Every row gives one point. Any point is a mix of the corners, with weights that add up to 1. It lies inside the corners' shape when no weight is negative. Is each point inside? If not, which corners have a negative weight?

Corners:
(1): [-74  -2 -61]
(2): [46 78 12]
(3): [ 85 -16  53]
(4): [-28   2  22]
Points:
[30 19 42] -> outside (1)
[-26   4  13] -> inside
[47 -9 28] -> inside
[ -8   1 -23] -> outside (4)

Corners:
(1): [ 80  79  45 -62  34  60 -16  41 -50  -8 -32]
(2): [ 66  49 119 -51  66  38 -56  -1  31  68  -2]
(3): [ 76  68  16  10  -1  27 -10 -34  62  59  12]
(4): [-32 -55 -26 -20 -18 -64  -1 -31 -66 -20  21]
(5): [-63 -22  -2  53 -30  21 -15 -92 -57 -47   3]
(6): [-13 -35 -35  50 -27   5  95 -92 -82 -14 -66]
(7): [47 60 57 19 62 28 37 52  2 11 30]
(8): [ -55  -20   -6   70  -95  -54   21  -48 -114   -9  -38]
(9): [-45 -19 -28  10  13  42 -48  -6   1  80  12]
(10): [ 10  36   4  38  14 -23  -2 -34  12  -9 -87]
(11): [-72  47 -17   8  -1 -31  40 -70 -47  33 -21]
(12): [-57 -21  37 -34 -70   9  12  -5  -1   1  -9]
Points:
[ -6   3   5 -11  10  10   6 -27 -11  21  -5] -> outside (8)
[-31  -8 -10  10   3  27 -25 -17 -11  48   0] -> inside
[ 29  50  18  -7  14  24  20  -4 -13  45 -30] -> outside (4, 5)
[-27   8   5  17 -13 -10  10 -32 -39   4 -36] -> outside (3)
[  8  15   5  -1  -3   3  20 -17 -27  21 -24] -> outside (5)
[ 17   7  24  -6  19  43 -27 -13  12  22   7] -> outside (8, 11)

Corners:
(1): [ 66 -32  12  -6 -28  44 -21  26 -50 -77   6  22 -13  -4 -15  -2 -51  72
  15 120]
(2): [ 65 -88 -22  51  36  41  16  -6  15  21  18 -13 -55 -39  43  40  24  -2
  29  33]
(3): [ 29  18 -55  80  46  20 -24 -15 -12  41  71 -15  31   1 -11  -6  33 -45
 -21  18]
(4): [-45  26   9  40  44 -17 -13  -9  83 -30  43 -30  16  14  -2 -67   5  -2
 -15   3]
(5): [  0   9 -34  14   5 -43 -35   8  13  26  28  28 -32  25  35 -36   4  -2
 -25 -36]
(6): [ 31 -24 -22  74  49 -17 -55 -16   7  13   3  -5  11 -53 -29 -63   7 -15
  27 -11]
(7): [ 32   8 -42 -44 -17  30   3  74 -18  10 -33 -74  15  -2 -40 -18 -29  44
 -37  53]
(8): [ 69  -8 -79  28   8  14 -41  31  17 -60  -4 -22 -13  -5  61  26 -29  -5
  35  16]
(9): [ 13  55 -39  21  38   8 -36 -55  49  75  52  -9  -5 -11  -5 -31  30   5
  50 -23]
(10): [ 89 -65 -20 -37 -15   3  36  30 -59 -50 -32 -15  59  -3   7  30   3  55
  10  81]
(11): [-98  25  33  15   1 -31 -81  46  23   5  44 -23  45 -14 -22 -15  38  10
   2 -18]
(12): [ 21   0  -1 -76  -6  79 -24  36 -44 -72 -44  -8  42 -10 -10 -10 -27  33
 -74  61]
(13): [ 84 -17 -16  16  31 -25 -43 -18  -7 -11  56 -38 -33 -26  29   8 -44 -17
 -11 -13]
(14): [ 19  62  30  63 -36 -22 -47  -7  50  25  -8 -34  -7 -19  35 -35  43  -3
 -23  -2]
(15): [-48  48 -17  79  17 -25 -42 -60 -36  51  17 -28  -4  -3  22 -28 -28  -6
  13 -34]
(16): [ 34 -26  -2 -13 -81  62   8  63 -27 -93  -9  -5  59 -42 -15 -10 -11 121
 -79  19]
(17): [-47  16 -24  37 -15 -56 -42 -38  57 -17  -7 -10  -7 -30 -43  -7  52   4
 -52   5]
(18): [ 50 -54 -56  26   9  32 -27 -23 -37 -41  23 -53 -52 -23  31 -31  33   2
  47  31]
(19): [ -6  67  25 -19  48  35  12  71 -59 -38 -30 -46  22  41 -89  13  28  80
 -68  12]
(20): [ -2 -23   5  35 -13   5 -89 -31  27   0  18 -32  37  44 -40 -30  16  28
 -29 -19]
(21): [ 50 -41 -27   5 -61  51  34  38 -26 -35  21  -7 -16 -11  -2  13 -24 -51
  56   5]
Points:
[ 22  -6 -22  35   9  -4 -17   6   6  -4  20 -20 -13 -18  10 -14  11   7
  13  12] -> outside (12, 20)
[  6   6 -13   1 -46  16 -42  26 -25 -48 -21 -16  36  -5  -6 -28  -5  30
 -39  27] -> outside (2, 4, 9, 13, 19)
[ 13 -25   9  21 -22  -1   9  23 -12 -65  18  -1 -37 -15  39  26 -10  30
   1  40] -> outside (3, 6, 7, 9, 12, 20)
[ 34  11 -24 -20 -41  37 -69   3  -1 -41  17 -42  61   8  32 -38 -48  44
 -15  47] -> outside (2, 5, 6, 17, 19, 21)
[ 30 -15 -15  33  16   8 -30   2  -5 -11   8 -12   2 -21 -12 -24   1  11
   7  18] -> inside
[ 74  17   6 -22  55  20  -9  11 -18 -14 -32 -18 -17  30 -10  -5 -47  49
  -3  46] -> outside (3, 11, 16, 17, 18, 21)
[ 47 -64 -15 -16 -29  14 -41  22  23 -80 -13 -15   0 -38  23 -20  -2  41
 -29  53] -> outside (3, 9, 15, 19, 21)
[-18  27 -26  43  13  12 -27   7  10   9  28 -11  -3 -13  -4 -29  20  -6
  -5   3] -> outside (10, 13, 20)

Corners:
(1): [ -5  12  13 -13 -15 -20  10  16 -24  17 -17   6 -22 -11 -14 -21 -23  -9
  -6  21]
(2): [ 10  10  -3  10   0 -10 -25 -38  -4 -34 -17  -1  -9  11   0  22 -22  -3
  -6 -13]
(3): [-13 -18  25   3  17 -33 -10 -15 -22  11 -14   1  -5   3 -23 -32 -26   1
   3 -10]
(4): [ -5 -11   6  -6   8 -34  18 -36  83   2   7   0  -3   7  58  82 -19   5
  32  -3]
(5): [-42  -2   4 -16   4  -7   7  15 -10  16   6  13 -18  -4  52 -12 -22  -7
  -2   5]
(6): [  4 -19  -5   4 -18   7   1  21  26  -5 -16   7  -3  -3  -7  -9 -13   7
 -14 -13]
(7): [-26   2  24   7 -19 -19   0  16  29 -44 -12   1   8   0   3 -26 121  18
   1  79]
(8): [  8 -15  23 -14  28 -36  10  12 -12 -48 -20  16  16 -17 -15 -22 -18   5
   7  22]
(9): [  5 -15   4   9 -13 -20   5  10   3   9 -23  17   5 -34  26  -4  48   7
 -16   3]
(10): [ 22 -16 -23 -13   2   3   7   6 -24  22  10  16 -20  12 -19 -26  -8   8
 -20  -8]
(11): [  8  14   9  -9   2   7   9   5 -21 -11 -13  -1  28  -4  -9 -23 -16   3
  36 -11]
(12): [ 10  15  25  -5   4 -23  15 -22  18   2  -8 -19  63 -23   1 -30  -2 -48
 -15   8]
(13): [ -8  21 -44  36  67 -15  14  -1 -27  19 -28   3 -19 -43   0  -6 -21   4
  -4 -13]
(14): [-11  21  13  -1  -4   9  -8   2   2   3  42   4 -12 -19 -32 -11 -18   0
   4 -13]
(15): [ -6  12  11 -10  57   2 -28  16  10  17   1  10 -17 -19  26  22 -33 -44
  54  12]
(16): [  2 -17  10   0  20  -2 -18  21   3  13 -13 -25   1   4   1  73 -38  12
 -12 -12]
(17): [-25 -12  16  -9  -3  27  -2 -29 -16   7 -20  13  -8  -5 -30  16 -31  -9
  -9 -17]
(18): [-27  11  -1 -13  19 -25  12  -6 -21   7   0 -13 -16   1 -13 -17  36 -61
   3 -17]
(19): [-10  -5 -88  -7  -7 -14 -36  -1  -4   4  24 -20   5 -18  13  44 -10  -9
  13  -2]
(20): [-14   6  17  76 -20  -3  18  16 -16  21  45   8  -7 -16 -15  30 -18  -5
   3  33]
(21): [ -2  17  -7   3   4 -18  -1  20  10   7 -19  27  53  -1  -9 -14   2   7
  -7 -14]
Points:
[-19  12  -1   6   7  -9  -5 -11  15   5   1 -12   6  -6   8  27 -15 -17
  12  -1] -> outside (8, 9, 10)
[-12   0   6   5   1 -19   0  -5 -20   5  -4   2  -2 -10 -12 -12  -3  -7
 -14   8] -> outside (4, 6, 11, 15)
[ -5  -9   4   3  -1  -2 -15   6  -6   3  -9   1  13  -6   3  -4  -1  -6
  -2   5] -> outside (1, 4, 8, 13, 14, 18)
[ -5  -1   0   6  12 -12  -7   3   4  -5  -9   5  -5 -12  -6  16  -1  -3
  12   2] -> outside (5, 10, 12)

Corners:
(1): [-40  43  44  -2  13  -7  -9  -6 -48  79  58 -27  -9   7 -40 -54  37  14
  31   3]
(2): [-53  53  58 -33  63  10  42   6 -64  11 -15 -17   2 -13 -65 -20  29  74
  22  68]
(3): [  35   27  -28    1  -17  -25  -13   99    7   19   21   62  -43 -101
  111  -35   25   17  -64    1]
(4): [  1  58 -74  10 -60 -54  18  63 -24  33   0  48 -12 -40  69  41  65  -9
 -57  32]
(5): [-50  25 -20  -8  20 -36  24  38  -1  57  59  50 -45  -5  28   9  25 -41
 -86  10]
(6): [-26   4 -18   3 -39 -59  12  -6  10 -63  34  12  49  63  11  18 -10 -37
  20 -42]
(7): [-40  -4  36 -71  26  53  17 -38   0  34  73 -13  -9  30  -4 -13  -6  43
  13  16]
(8): [-14   4  -7 -32  22  45  14 -27 -42  17  27   1 -14 -24   7 -24  52  63
 -53   8]
(9): [-46  -7  92 -15  42 -29 -41  -5 -30  44  74 -32  23  -1 -64 -23  14  94
  40 -11]
(10): [-14  22  89 -11  11  34   6 -27 -14  -8  59  35  74  -2 -76  18 -35  17
  48 -34]
(11): [  -9   31 -100   -6  -18  -43   -5   22  -35   43   58   56  -66  -24
   63    3   19  -49  -15   16]
(12): [ -1  14  -5 -46  17   2  -5  43 -13  42 -35  66 -53 -73  44   0  -2  15
 -25  24]
(13): [ 121    4  -27    4  -10    2   13   23   40  -45    9    5    2   47
   70   42 -114  -90   10  -34]
(14): [ 27  20 -19 -11 -53 -68  33  17  57 -96  11 -31  17 -24  10  26 -98 -52
 -27  -4]
(15): [ 60 -20 -48 -17   8   6 -45  55  51 -67  31 -34 -17   2  77  21 -20 -62
  20 -61]
(16): [ 36  17  -3  19 -25  20 -17  24  23 -82   4 -24 -36   9  57  59 -63 -34
   2 -44]
(17): [ 61 -30 -86  24 -26  23  58   9  51 -56  -5   1  -7  38  52  56 -21 -30
   6 -18]
(18): [-37  15  22 -65  42 -15  -9  32 -28  45  43 -15 -40  46 -83 -53  -2  64
 -17  10]
(19): [ 54  -1 -14   0 -26 -12 -78  76  -7  10   6  65 -63 -26  63 -10 -15 -65
  15  38]
(20): [-24   9  20   6  44  42 -34 -12  -1  -2  15 -39  12  30 -55 -26 -26  66
  13   4]
(21): [ -44    7   45  -29   25   39    6   20 -100   50    8    6   24   41
  -52  -11  -25  -17   55   31]
Points:
[-12  20  22 -13   5 -18 -14  13 -15   3  42   0   5  14 -17   1 -17  -6
  19  -2] -> outside (3, 8, 12, 17)
[  5  16 -18 -12  -7 -16  -4  30  -8   5  21   9 -22  -1  23   1  -6  -9
 -10   9] -> outside (10)
[ -8  24 -16 -18  13 -16  -3  31 -19  27  46   5 -28   5  19 -36  -1 -24
 -18  13] -> outside (4, 9, 10, 12, 16, 17)
[ 12  14 -21   7 -27 -33  -8  23  -5 -16  26  37   4   2  42  23 -29 -38
 -10 -15] -> outside (1, 2, 7, 15, 17, 18)
[-12  17  23 -10   4  -7   8  11 -12   8  23   6   4  -6  -3   0  -8  12
   0   8] -> outside (11, 15, 18)
